Rows are points. Examples show where two turns around zero, p and q, send a point. Write where each new point lands after one turn and then the other. Backwards means that the second turn is done in reverse. Each puzzle has new turns, and all numbers are rounded.

Turn p:
[36 76 22] -> [17 81 27]
[-27 -10 -16] -> [-23 -15 -18]
[ -4 -26  35] -> [  0 -28  34]
[ 29  -4 -29] -> [ 30   4 -27]
[-33 -36 -12] -> [-24 -42 -15]
Turn q:
[-30 -36   9] -> [-31 -35  -9]
[59 39 42] -> [54 16 60]
[ -8 -13 -44] -> [ -3   6 -46]
[-22  10  -8] -> [-21  14  -6]
Where do these land?
p, then q: [-34  18   8] -> [-38   8   6]
q, then p backwards: [  0  -7 -45] -> [  5   8 -45]
q, then p: [-18  -5  27] -> [-19 -20  19]
p, then q: [64 66  9] -> [46 63 50]
p, then q backwards: [ 15 -17  10] -> [20 -9 12]
p, then q backwards: [-28 -56  -8] -> [-12 -60  14]

Turn p:
[ 16   0 -38  57] -> [-11  -2 -30  63]
[-29   4 -13 -31] -> [-29 -12   2 -32]
[  5 -27 -35 -14] -> [ -4 -41 -22  -3]
[ 11 -18  33  -4] -> [31 -2 23 -4]
[-11  27  51  10] -> [ 7 46 37 -4]
[  8  14   3 -18] -> [  5  11  -9 -19]
Turn q:
[-10 -15 -39 -32] -> [ -6 -23 -18 -44]
[-14   5  18 -18] -> [-11  22   9 -13]
[ 34 -20  18  40] -> [ 13 -23  28  45]
[-53 -12  -1 -27] -> [-49  13 -10 -33]
[ -2  13 -33   5] -> [ 10 -10 -33  -4]
[ 0  8 -3 32] -> [  2  -3 -13  30]
[44 21 40  1] -> [40 25 37 20]
Where do these land?
p, then q: [  0 -27 -27   4] -> [-20 -33   3   5]
p, then q: [  3  19 -23  -1] -> [ -5  -4 -28  -9]
q, then p: [-31  11 -22 -17] -> [-29 -12 -19 -23]
p, then q: [-12  -3  -4  22] -> [-14   3  -4  21]
q, then p: [40  0 76 -8] -> [42 67 35  4]

Turn p:
[  0 -76  -1 -20  12 -12] -> [ 26 -55 -13 -19  42 -22]
[ -1  29 -29 -25   9 -26] -> [ -1  41   9 -27   3 -23]
[ -6 -12 -33  39 -27 -10] -> [-36  -2 -42  13   1 -20]
[ 37  21 -10  -7   7 -19] -> [ 21  35   5  14   1 -22]
[-13  25 -33 -10  23  24] -> [-25  32  17 -13  26  17]
[  0  14  14 -10 -30   2] -> [ 12   7 -14  -6 -27  15]
[-17  20  61  63   3  14] -> [-29 -34  30  49 -53  21]
[ -1 -19  30 -30   4  27] -> [ 31 -24  11 -11   8  33]
Turn q:
[-15  23 -38   8 -38  -8] -> [-12  17 -15  20 -47 -22]
[19 -5 13  7 12 -9] -> [17 -6 19 -1 10  8]
[-42 -47 -33  56  -3 -10] -> [-23  22  -2  79  27 -20]
[26 25 11 -5 44 27] -> [ 27  23  -1 -37  15  36]
[  5 -34  31   3 -35  10] -> [-26 -45  12  17   1  19]
[ 10  17  65 -22  12   3] -> [-10 -21  33 -55  13  19]
[-19   0 -28 -31  28  13] -> [  6  15 -44 -17  19 -15]
[ 16  22 -22 -16 -20 -26] -> [ 21  -4  -3  -6 -38 -24]
Where do these land?
p, then q backwards: [-18 -17 -12   7 -37  36] -> [ -1 -15  -2 -19  -8  53]
p, then q: [ 15 -33   8 -29  -6  -2] -> [ 41 -17 -10   3   8  10]
p, then q: [ 17  16  22 -25   6  31] -> [  4   0   2 -15  -8  49]
q, then p: [-21  20  -7 -18   2 -15] -> [  7  14  -2 -25 -13 -20]
p, then q: [-27  -5   5   7  25 -17] -> [-18 -22  12  -7  20 -19]
q, then p: [ 5 55 19 -2 68  1] -> [ 49  52  45 -17  -7  24]
p, then q: [-21 -14  14  22 -25 -42] -> [ -7 -30  -5  32 -14 -39]
q, then p: [ 50 -23 -49  37 -33   9] -> [-21   0 -49  71  -1  10]

Turn p:
[  4  53  -1  -7 -13   5] -> [ 20  31 -14 -15 -35  10]
[ -5 -18  -4  -9 -17 -16] -> [-12 -15   2  -8  -2 -23]
[  6  -5 -20 -11  -5   3] -> [  8 -13 -18  -2   0  -9]
[-10  -1  -1 -11  30 -11] -> [-7 16 -7 -5 29 -1]
[ 7  1 15 76 12  6] -> [-15  12  28  64 -11  29]
[-13 -18   2 -10 -13   8] -> [-11 -22   2 -15   0   1]
[ 12 -16   9 -16   5  -4] -> [ 10  -8  11  -8  17 -11]
[ -2   4   0 -12   1   9] -> [  6  -1  -5 -12   2   6]
Turn q:
[-13  -8   4   1  -7   9] -> [-10   0  -4   2 -16  -2]
[ 9 10 -9 21 -8  7] -> [15  6  7 22 -2  2]
[ 17 -14  -5 -51  -3  -1] -> [ 13  -1 -26 -46   1  10]
[-12  27 -24  14  -2  -4] -> [  6  27   5  20  11 -19]
[  4 -14 -20   9  15   0] -> [  6 -13 -18  14  12  -7]
[  0  -8 -10  18  -5 -18] -> [ 10 -13   7  10   1 -20]
[ -6   7  64 -12  10   8] -> [-41  -7  30 -22  -7  37]
Where do these land?
p, then q: [  3  26 -30   3  17  17] -> [ 28  19 -18  26   9   2]
p, then q backwards: [  8 -33  14 -27 -21   9] -> [ 15 -22  17  -3  -1 -40]
p, then q: [  4  -4 -14  27   9 -12] -> [ -3  -2  13  28   2 -14]
p, then q: [  4  -2  10  -4 -11  -6] -> [ -1  -4   9 -13  -5   0]
p, then q: [ 7 -9 24 -1 10 -7] -> [-16  -7  14  -6   9  15]
q, then p: [  8  12  11  10 -12   1] -> [ 8  1 18 -2 -8 10]
q, then p: [  4 -16 -43 -14  46  -7] -> [ -4   7 -42  28  40 -14]
q, then p: [-21  10   9   4 -13  27] -> [-11   4  -4  -6 -34  14]
p, then q: [-17  16  19   1 -27 -22] -> [ -8  21  21 -25 -20 -12]
